Each point is reached from the start by the listed moves, each made once or not at all, plus a little noise. Is the number of moves made odd or even? Then give how often each move was made.

Moves:
(1): [.37 -.10 -.05 -.53]
(2): [-.33 .66 .29 -.17]
Start: [-.14 .24 .53 .36]
Points:
[-.46 .93 .79 .18] => odd (0, 1)
[.22 .14 .52 -.17] => odd (1, 0)
[-.15 .25 .54 .37] => even (0, 0)

Moves:
(1): [.83 -.36 .28 .36 .13 .12 .42]
(2): [.26 .58 -.19 .02 -.15 .12 .03]
(3): [-.05 .52 .66 -.32 .08 -.01 .01]
(4): [-.05 .10 .05 .71 -.01 .22 -.33]
Start: [-.11 .35 -.03 .22 .09 -.03 .07]
Points:
[-.12 .33 -.02 .26 .09 -.07 .09] => even (0, 0, 0, 0)
[.69 -.04 .25 .57 .25 .07 .50] => odd (1, 0, 0, 0)
[-.17 .42 .05 .94 .08 .19 -.28] => odd (0, 0, 0, 1)

Moves:
(1): [.17 -.08 .11 -.03 .06 -.35 .00 -.15 .10]
(2): [.12 .22 .28 .23 -.10 .06 -.11 -.12 .04]
(3): [-.14 -.21 .15 .04 .05 .02 .02 -.03 .00]
(4): [.04 -.01 -.10 .22 -.19 -.01 .12 .07 .04]
(5): [.00 .02 -.13 .20 .28 .02 .00 -.01 .04]
(6): [.25 -.10 .01 -.02 -.06 .16 -.02 .15 .08]
(7): [-.09 .11 .08 -.12 .17 .10 .40 -.17 -.03]
(8): [-.08 .06 .05 .05 .03 .02 .09 .59 .14]
Start: [-.01 .05 .52 -.09 .06 -.05 -.04 .00 .04]
Points:
[.44 -.11 .83 .56 .08 -.12 -.01 -.09 .38] => even (1, 1, 1, 1, 1, 1, 0, 0)
[-.25 .04 .58 .32 .38 .10 .57 .46 .24] => odd (0, 0, 1, 1, 1, 0, 1, 1)
[.05 -.22 .69 -.02 .06 .14 .04 .70 .25] => odd (0, 0, 1, 0, 0, 1, 0, 1)
[.16 .08 .94 .25 -.07 .29 .39 -.10 .16] => odd (0, 1, 1, 1, 0, 1, 1, 0)

Moves:
(1): [.51 .08 .12 .11 -.21 .03 .13 .02 .05 -.16 .17]
(2): [-.19 .57 -.19 .04 -.20 .19 .24 .25 .14 -.06 .05]
(3): [-.20 .12 .47 .01 .19 -.02 .11 -.12 .45 -.09 .19]
(4): [-.03 -.05 -.09 .23 .05 -.13 .26 -.15 .04 -.09 -.17]
(5): [.09 .12 -.15 -.08 .41 .45 .05 -.12 -.11 -.05 -.07]
(6): [-.14 -.38 .03 .09 -.09 .32 .04 .18 .02 -.34 -.07]
(7): [-.12 -.17 .06 -.29 .11 -.07 .35 .18 -.15 .27 .16]
(8): [.07 -.10 .06 .14 .19 -.05 -.06 .32 .13 .14 -.06]
(9): [.03 -.09 -.27 -.11 -.04 .09 -.03 -.09 .21 .09 .11]
(10): [-.12 -.09 .22 .33 -.16 .29 .08 .01 -.15 .55 .06]
(11): [-.09 -.05 -.11 .27 .15 -.01 -.11 .04 -.12 -.18 .43]
Start: [-.10 .01 .33 -.07 -.27 -.23 -.10 -.13 -.19 -.14 -.25]
Points:
[.01 .66 .44 .46 -.21 .67 .74 -.34 .45 .06 .10] => odd (1, 1, 1, 1, 1, 0, 0, 0, 1, 1, 0)
[.27 .53 .23 .45 -.43 -.19 .45 .30 .19 -.30 -.25] => even (1, 1, 0, 1, 0, 0, 0, 1, 0, 0, 0)
[.07 .00 .29 .54 -.77 .64 .29 .55 .21 .10 .02] => even (1, 1, 0, 0, 0, 1, 0, 1, 1, 1, 0)
[-.05 .17 .41 .71 -.88 .47 .67 .17 -.10 -.23 -.22] => odd (1, 1, 0, 1, 0, 1, 0, 0, 0, 1, 0)
[-.67 .24 .46 -.07 .21 .51 .94 .09 .22 -.49 -.15] => even (0, 1, 1, 1, 1, 1, 1, 0, 0, 0, 0)
[-.46 -.39 .78 .43 .17 .00 -.14 .29 .28 -.61 .23] => even (0, 0, 1, 0, 0, 1, 0, 1, 0, 0, 1)
[.35 .19 .74 .34 .37 .04 .38 -.18 .38 -.40 -.20] => odd (1, 0, 1, 1, 1, 0, 0, 1, 0, 0, 0)

Moves:
(1): [.16 -.03 .15 -.13 -.08 .03 .02 -.01 -.08 .03 -.09 .06 -.06 .13 -.03]
(2): [-.01 .10 .09 .03 -.14 .10 .09 .02 -.12 .19 .07 -.17 .14 .09 -.04]
(3): [-.11 -.03 .23 .18 -.01 .20 .23 .18 -.01 -.14 -.22 .12 -.14 .13 -.04]
(4): [.13 -.04 -.20 .03 .03 -.04 -.13 -.14 -.13 -.17 .08 .04 -.22 .11 -.16]
(5): [.11 .13 -.14 .09 .07 .07 -.26 -.13 .10 -.10 .00 -.10 .01 .08 .13]
(6): [-.10 -.18 -.20 .04 -.02 .25 .02 .12 -.01 -.06 -.02 -.07 .05 .04 .16]
(7): [.14 .17 .05 .18 .24 -.05 .11 -.04 -.11 .01 -.05 .04 .05 -.15 .12]
(8): [.13 -.03 -.04 .07 -.03 -.01 -.08 .24 .00 -.05 .04 -.03 -.07 .06 .13]
(9): [.05 .17 .02 .09 -.13 -.04 -.15 -.07 .09 .12 -.10 .23 .07 .00 -.13]
(10): [-.20 -.09 .00 .15 .03 -.15 -.11 .05 .00 .10 -.23 -.10 -.05 -.02 -.12]
(11): [.04 -.14 .01 .05 .22 .15 .29 -.14 .27 .17 -.03 -.14 -.11 -.06 -.01]
(12): [-.19 -.05 .17 .11 .07 .04 -.15 .12 .04 .18 .39 .28 -.07 -.03 .08]
(13): [.09 -.15 .03 -.01 .05 -.16 -.09 .00 .08 -.07 -.19 -.13 .21 .22 -.06]
(14): [-.15 .04 -.12 -.16 .02 -.06 .08 -.14 -.02 .06 .05 .10 -.04 .19 -.02]
Start: [-.02 .01 -.21 .09 -.15 .28 .14 -.01 .11 .00 -.15 .09 .14 .00 -.21]
Points:
[-.05 .03 -.06 .21 -.52 .76 .35 .35 -.04 .15 -.42 .32 .10 .63 -.18] => odd (1, 1, 1, 0, 0, 1, 0, 1, 1, 0, 0, 0, 0, 1)
[.13 -.37 -.33 .59 .01 .59 -.04 -.16 .45 -.13 -.94 .00 -.11 .62 -.49] => odd (1, 0, 1, 1, 1, 1, 0, 0, 1, 1, 1, 0, 1, 0)
[-.03 -.11 -.23 .48 -.04 .68 -.12 -.08 .56 .42 -.02 -.01 .46 .37 -.10] => odd (0, 1, 0, 0, 1, 1, 0, 0, 1, 0, 1, 1, 1, 0)

Moves:
(1): [.00 .08 .04 -.09 -.08 .00 -.14 -.09 .13 -.06 -.06 .05 .01 -.01 -.02 -.05 .03 -.06 -.03 -.17 .00]
(2): [.06 -.14 -.04 -.11 -.01 -.11 .06 .09 -.12 .01 .04 -.12 -.03 -.03 -.06 .04 -.01 -.07 .00 .04 .08]
(3): [.07 -.12 .04 .07 .14 .31 -.03 .06 -.03 -.05 .09 -.04 .02 .01 -.11 -.16 .07 .19 .11 -.07 -.05]
(4): [.04 .22 -.03 .01 -.01 .06 .03 -.08 -.02 -.11 .05 -.12 -.14 -.08 .02 -.04 .02 .05 .00 .11 -.01]
(5): [-.04 .08 -.03 .06 .11 -.11 -.06 -.04 .00 -.08 -.09 .04 -.03 .08 -.01 -.05 .09 .01 .05 -.03 -.07]
(6): [.03 .03 .03 .00 .11 .17 .05 .01 -.15 .02 .02 .07 -.05 -.02 .09 -.03 -.04 -.07 -.01 .12 -.08]
(7): [.10 .13 -.11 -.03 .02 -.03 .06 -.12 .03 -.01 .11 -.01 .05 -.12 .00 -.18 -.06 .03 .06 .01 -.05]
(8): [.06 -.09 -.05 .02 .06 .05 -.06 .06 .07 -.08 -.04 .05 .06 -.03 -.03 -.01 .05 -.05 .00 .08 -.05]
(9): [-.09 .03 -.04 -.11 -.08 .09 -.12 -.01 .09 .05 -.13 .00 .02 -.09 .00 -.01 .15 .07 .03 -.05 .00]
(10): [.22 -.04 .29 -.02 -.02 .14 -.04 -.05 -.01 .17 .11 -.08 -.24 .04 -.05 .20 -.11 -.09 .10 .15 .12]
(11): [.04 -.10 -.06 -.02 -.09 .02 -.03 .11 -.02 -.02 .06 .00 .02 .04 -.07 -.01 -.07 .03 .21 -.08 -.03]
(12): [.00 -.02 .07 -.12 .07 .12 -.05 .10 -.03 .12 -.06 .02 .17 .16 .13 .14 -.08 .09 -.02 -.02 -.05]
(13): [.08 .13 -.08 .03 .09 .23 .04 -.12 -.13 -.03 -.07 -.07 -.01 .03 -.06 -.13 -.15 .08 .01 .05 -.02]
(14): [-.07 .07 -.05 .07 .05 .05 -.05 .01 .05 .13 -.01 -.07 -.08 .02 .04 .03 .06 -.03 -.13 .07 .05]
(15): [-.04 .01 -.10 .05 -.02 .13 -.15 -.08 -.07 .10 .00 .06 .00 .10 .12 .22 .15 .05 .03 .05 -.03]
(16): [.21 .16 .03 -.22 -.04 .02 .10 -.06 .03 .10 .04 .12 -.08 .06 -.17 .16 -.08 -.11 .00 -.07 -.07]
(17): [.08 -.04 -.01 -.03 -.13 -.13 .09 .03 .06 -.13 .06 .06 .04 .01 -.03 -.20 -.04 .00 .00 .08 .10]
(18): [-.08 -.02 -.20 .04 .19 -.01 .02 .06 .08 .05 -.22 .04 .05 -.03 .15 .16 .05 -.05 .16 -.10 .16]
(19): [.02 -.14 -.02 .06 -.07 -.01 .08 .02 .03 .07 -.01 -.05 -.04 .01 .17 .13 .06 .00 .07 .02 .00]
(20): [-.18 -.27 .01 -.09 .14 .19 .11 .02 .12 -.04 .07 -.02 .08 -.03 -.09 -.13 .06 .02 .07 -.06 -.08]
Start: [.14 .02 -.06 -.14 -.02 .09 .02 -.06 -.01 -.09 -.12 .03 .06 .01 -.10 -.01 .07 .04 .06 .02 -.06]
Points:
[.15 -.22 -.59 -.12 .58 .50 .07 .09 .16 -.28 -.06 -.23 .08 -.14 -.23 -.37 .30 .15 .56 -.03 -.09] => even (0, 1, 1, 1, 1, 0, 1, 1, 0, 0, 1, 0, 0, 1, 0, 0, 0, 1, 0, 1)
[.22 -.32 -.12 -.45 .56 .77 .10 .19 .23 .04 -.23 .20 .38 .18 -.20 .13 .13 .13 .40 -.23 -.20] => even (0, 0, 1, 0, 0, 0, 0, 1, 0, 0, 0, 1, 0, 0, 0, 1, 0, 1, 0, 1)
[.27 -.37 -.14 -.36 .24 .73 .08 -.05 .22 .07 -.35 -.12 -.11 -.09 .05 .00 .17 -.21 .31 .25 .21] => even (1, 1, 0, 0, 0, 1, 0, 1, 1, 1, 0, 0, 1, 1, 0, 0, 1, 1, 1, 1)
[.53 .19 -.17 -.09 .14 .84 -.28 -.16 .00 -.10 .12 -.03 -.26 .00 -.11 -.26 .35 .23 .50 .46 -.14] => even (0, 0, 1, 1, 1, 1, 1, 1, 1, 1, 1, 0, 0, 1, 1, 0, 1, 0, 0, 0)
[.50 .22 -.08 -.17 .14 .62 -.22 -.27 -.26 .16 -.06 -.01 .04 .35 -.02 .19 -.17 .23 .50 .13 -.19] => odd (0, 0, 0, 0, 1, 0, 1, 0, 0, 1, 1, 1, 1, 0, 1, 0, 0, 0, 0, 0)
[.73 -.30 -.12 -.53 .22 .94 .00 .18 -.04 .32 -.31 -.13 .00 .18 -.19 .49 -.07 .12 .73 -.03 .02] => odd (0, 1, 1, 0, 0, 0, 0, 1, 1, 1, 1, 1, 1, 0, 0, 1, 0, 1, 1, 0)

Moves:
(1): [.32 -.10 -.06 .00 -.14 -.06 .01 .00 -.07 .02 -.32 .00 .03 -.07 .11 -.05 -.03 .19 -.03 -.02 -.05 -.08 .11 .13 -.06 .06 .04]
(2): [.05 .16 -.06 -.02 .09 -.16 .07 .01 .05 -.01 .10 .14 -.10 -.10 .11 .14 .09 .01 -.23 .19 -.08 -.08 .03 -.07 .01 -.04 .06]
(3): [.02 -.08 .36 .03 .01 -.06 .07 -.03 .06 -.10 -.01 .20 .08 -.04 .10 -.16 -.03 .00 -.07 -.05 -.10 -.02 .08 -.15 .13 .09 .08]
(4): [.06 .07 .00 .13 -.06 -.05 .10 -.20 .04 .01 .04 -.03 -.04 -.01 .06 -.03 -.03 .03 .06 -.03 .17 -.01 .10 .07 .09 .01 -.21]
(5): [.16 .01 -.19 .03 .23 -.03 -.01 -.01 .16 -.06 -.10 .05 .14 .14 -.06 -.16 -.01 .05 -.04 -.05 -.06 .16 -.03 -.05 .10 .06 .06]
(6): [.16 .07 .06 .04 .07 .29 -.04 .02 -.09 -.02 .02 .05 .01 .02 .15 -.08 .06 .09 -.09 -.01 .00 .15 .08 -.05 -.10 .04 -.13]
(7): [.00 -.18 .02 -.01 -.04 .01 .36 .04 -.08 .09 -.04 -.07 .01 .00 -.23 .27 .04 .00 -.10 .00 .05 .09 -.04 -.04 -.04 -.04 .04]
(8): [.06 .16 -.03 .22 -.02 -.13 .01 .33 -.07 -.06 -.10 -.02 -.15 -.09 -.03 -.14 .03 .08 -.04 .02 .17 .13 -.08 -.10 .08 -.17 .13]
(9): [.06 .00 -.02 -.05 .05 -.01 .06 .03 .15 -.05 .01 .20 .06 -.02 .08 .05 -.11 .13 .03 -.13 -.04 -.07 -.08 .05 -.17 .00 -.07]
(10): [-.08 -.08 -.01 .15 -.03 .01 .00 -.01 .06 .19 -.06 .05 .01 .00 .04 -.07 -.05 .01 -.09 .10 .00 -.01 -.05 -.11 -.14 .00 -.05]
(11): [.14 -.10 -.06 -.10 .00 -.03 .00 .04 .08 .08 .18 -.10 .00 -.22 .03 -.01 -.03 .04 .06 -.18 .04 .06 -.08 -.10 .11 .06 -.07]
(12): [.00 -.08 -.12 .04 .01 -.06 -.13 .11 -.08 .21 .07 .22 -.17 .03 .10 -.03 .00 -.03 .07 -.04 -.14 .15 -.11 .10 .09 .04 .06]
(13): [-.06 .12 -.04 -.08 -.09 .06 .08 .00 .01 .00 .08 .05 .23 .04 .14 .01 -.06 .07 -.04 .11 .09 .02 -.07 .04 .06 .01 .10]
(14): [.07 -.03 .00 .05 -.06 -.03 -.01 .06 .02 .06 .10 -.12 -.05 .19 -.01 -.02 -.02 -.04 .08 -.01 -.07 -.18 -.03 -.01 .04 .06 .05]
(15): [.01 -.09 -.13 -.01 .10 .00 .13 -.11 -.07 -.02 .00 -.17 -.04 .07 .08 -.22 .15 .16 .03 .03 -.04 -.06 .00 .02 -.07 -.11 -.11]
(16): [-.12 -.22 .06 .25 .12 -.03 -.09 .01 -.01 .01 -.10 -.13 .12 .07 .18 .21 -.08 .19 .06 -.04 -.01 -.11 -.01 -.12 .05 -.02 -.05]
(17): [.02 -.01 -.07 .05 -.04 .09 .00 -.04 .13 .04 -.11 .02 -.06 -.08 -.07 .15 .31 -.08 .05 -.01 .06 .00 -.10 -.02 .01 .11 .03]
(18): [-.06 -.01 -.06 -.05 -.07 -.02 .07 -.23 .08 -.24 .03 -.02 -.11 .06 -.11 .15 -.01 .18 .02 .05 -.12 .26 -.16 -.01 .11 .11 -.01]
(19): [.05 .21 -.02 .05 .17 .13 .15 .03 -.12 .08 -.04 .09 .09 -.06 -.01 -.06 .04 -.02 .24 .13 -.10 -.05 .07 -.04 .10 -.16 -.16]
(20): [.02 -.13 .02 .01 .04 .00 .02 .06 .04 -.08 -.04 -.03 .02 -.05 .06 -.03 .04 -.02 .02 .19 .02 -.02 -.01 .10 .00 .04 -.13]
(21): [.04 .15 .13 -.12 .21 -.07 -.05 .05 -.03 .05 .01 .09 -.14 -.02 -.01 -.09 .04 .07 .10 .06 .17 .05 -.02 .09 -.17 .06 .15]
(22): [.07 .18 -.01 -.02 -.04 -.03 .02 .00 .14 .03 -.02 -.13 -.04 .11 .16 .07 .05 -.06 .07 .04 -.07 .16 -.01 .11 -.03 -.07 .08]
(23): [-.17 .09 -.04 -.04 .01 .07 -.03 .12 .06 .02 .11 -.06 .11 -.09 -.10 .02 .08 .12 .13 -.13 -.11 .06 .38 .11 .03 .09 .05]
(24): [.06 -.01 .07 .14 .04 .05 .03 -.05 .02 .11 .02 .00 -.02 -.21 -.05 .03 .00 .03 -.03 -.02 -.08 .01 -.02 .16 .08 -.01 -.05]
Start: [.02 -.13 .01 .02 -.06 -.03 -.22 .29 -.28 .09 -.13 -.08 .19 .01 .14 -.15 .01 -.28 -.13 -.04 .05 -.01 .05 -.08 .10 .06 -.11]
Points:
[.59 .53 .05 .68 .54 -.04 .09 .54 .35 .25 -.09 .60 -.16 -.22 .51 -.39 .46 .26 .19 .29 -.32 .67 .15 .08 .35 .33 -.18] => even (0, 1, 1, 1, 1, 1, 0, 1, 1, 1, 0, 1, 0, 1, 0, 0, 1, 1, 1, 1, 1, 1, 1, 1)
[.69 .30 -.42 .50 .27 -.08 .34 .08 .02 .17 -.67 .23 .21 -.26 .32 -.58 .24 .59 .14 .22 .23 .31 -.29 .17 .11 .04 -.28] => odd (1, 0, 0, 1, 1, 0, 0, 1, 1, 1, 0, 0, 1, 0, 1, 0, 1, 1, 1, 0, 1, 0, 0, 1)
[.51 -.38 -.38 .88 .06 -.06 .07 .47 -.32 .66 -.53 -.14 .19 -.58 .77 -.38 .28 .36 .23 .22 .19 .04 -.23 .07 .48 -.10 -.59] => odd (1, 0, 0, 1, 0, 0, 0, 1, 0, 1, 1, 1, 1, 0, 1, 1, 1, 0, 1, 1, 0, 0, 0, 1)
[.19 -.25 -.36 .25 -.14 -.29 -.06 .10 .21 .20 .25 .14 .08 -.03 .64 .48 .08 .23 .04 -.13 -.03 .04 -.45 -.16 .49 .41 -.22] => even (0, 1, 0, 1, 0, 0, 0, 0, 1, 0, 1, 1, 1, 1, 0, 1, 1, 1, 0, 0, 0, 0, 0, 0)
[.01 -.02 .27 .17 .18 .19 .45 .33 -.16 -.05 .12 .22 .65 .08 .41 .35 .01 .43 -.13 .06 -.43 .09 .29 -.38 .31 .18 -.20] => odd (0, 1, 1, 0, 0, 1, 1, 0, 1, 0, 0, 0, 1, 1, 0, 1, 0, 1, 1, 0, 0, 0, 1, 0)
[.21 -.09 .06 .54 .23 -.28 -.20 .66 -.05 .14 -.10 .26 .15 -.28 .23 -.67 .07 -.05 -.03 -.12 -.05 .47 .38 .15 .70 .21 -.12] => even (0, 0, 1, 1, 1, 0, 0, 1, 0, 0, 0, 1, 0, 0, 0, 0, 0, 0, 0, 1, 0, 0, 1, 1)
[.94 -.42 .01 .72 -.29 -.05 .33 .47 -.14 .75 -.34 -.19 -.23 -.27 .57 -.42 .42 .13 -.15 -.19 .02 .38 -.13 -.08 .26 .14 -.25] => even (1, 0, 1, 1, 0, 1, 1, 1, 0, 1, 1, 1, 0, 1, 1, 0, 1, 0, 0, 0, 0, 1, 0, 1)
[.14 .39 -.32 .25 .52 -.14 .45 .71 .23 -.11 -.36 .11 .35 -.09 .25 .45 .42 .43 .14 .41 .04 .59 -.04 -.04 .26 .02 .17] => even (0, 1, 0, 0, 1, 0, 1, 1, 1, 0, 0, 0, 1, 0, 0, 1, 1, 1, 1, 1, 1, 1, 1, 0)
[.46 -.21 -.12 .23 .12 .04 .15 .71 -.17 .84 -.23 -.22 .34 -.36 .42 .31 .40 .19 .55 .03 -.15 .14 .12 .40 .39 .26 .02] => even (1, 0, 0, 0, 0, 0, 1, 0, 0, 0, 1, 1, 1, 1, 0, 1, 1, 0, 1, 1, 1, 1, 1, 1)
[.32 .13 .17 -.09 .37 .01 .48 .13 .16 -.31 .03 .50 .51 -.05 .31 -.04 .09 .42 -.35 .16 .06 .59 .33 .00 .15 .48 -.13] => even (0, 1, 1, 1, 1, 1, 1, 0, 1, 0, 0, 0, 1, 0, 0, 0, 0, 1, 0, 1, 1, 0, 1, 0)
